Each point is reached from the start by the listed moves, each made once or not at all, plus a little noise. Say if it took an odd or an even number of moves. Then give how often each move was made.
In the rows, 128 means zero.

Moves:
(1): [162 147 188 101]
(2): [143 134 125 190]
(3): [103 119 147 137]
Start: [ 89  78 114  96]
Points:
[105  84 109 157] -> odd (0, 1, 0)
[ 78  74 130 166] -> even (0, 1, 1)
[122  96 174  69] -> odd (1, 0, 0)

Moves:
(1): [159  95 121 129 126 155 138 105 145 139 130 135 141]
(2): [138 132 122 156 133 161 120 106 136  95 118 107 168]
(3): [118 106 138 132 118 126 104 132 118 128 130 138 145]
(4): [132 128 122 137 166 115 121 165 154 120 143 162 108]
(5): [134 115 131 104 138 140 158 136 126 115 122 128 127]
(6): [134 138 134 117 107 176 146 144 119 135 118 166 124]
(7): [132 128 135 139 151 139 135 116 124 150 128 157 138]
(8): [156 125 138 124 122 121 128 126 135 139 116 155 151]
(9): [125 120  83 146 125 125 120 138 107 149 138 131 197]
(10): [143 102 152 172 161 152 173 169 156 172 128 134 122]
(11): [149 107  88 129 130 134 144 139  91 126  99 115 137]
Start: [151 107 119 134  87 116 132 111 127 146 116 107  88]
Points:
[226  58  82 134 127 190 180 144 138 196 117 249 176] -> odd (1, 0, 0, 1, 1, 1, 1, 1, 1, 0, 0)
[183  74  41 118  76 181 187 154  59 159  79 136 162] -> even (0, 0, 0, 0, 1, 1, 0, 0, 1, 0, 1)
[208  44 127 169  81 185 187 178 107 203  66 177 127] -> odd (0, 0, 1, 0, 0, 1, 0, 1, 0, 1, 1)
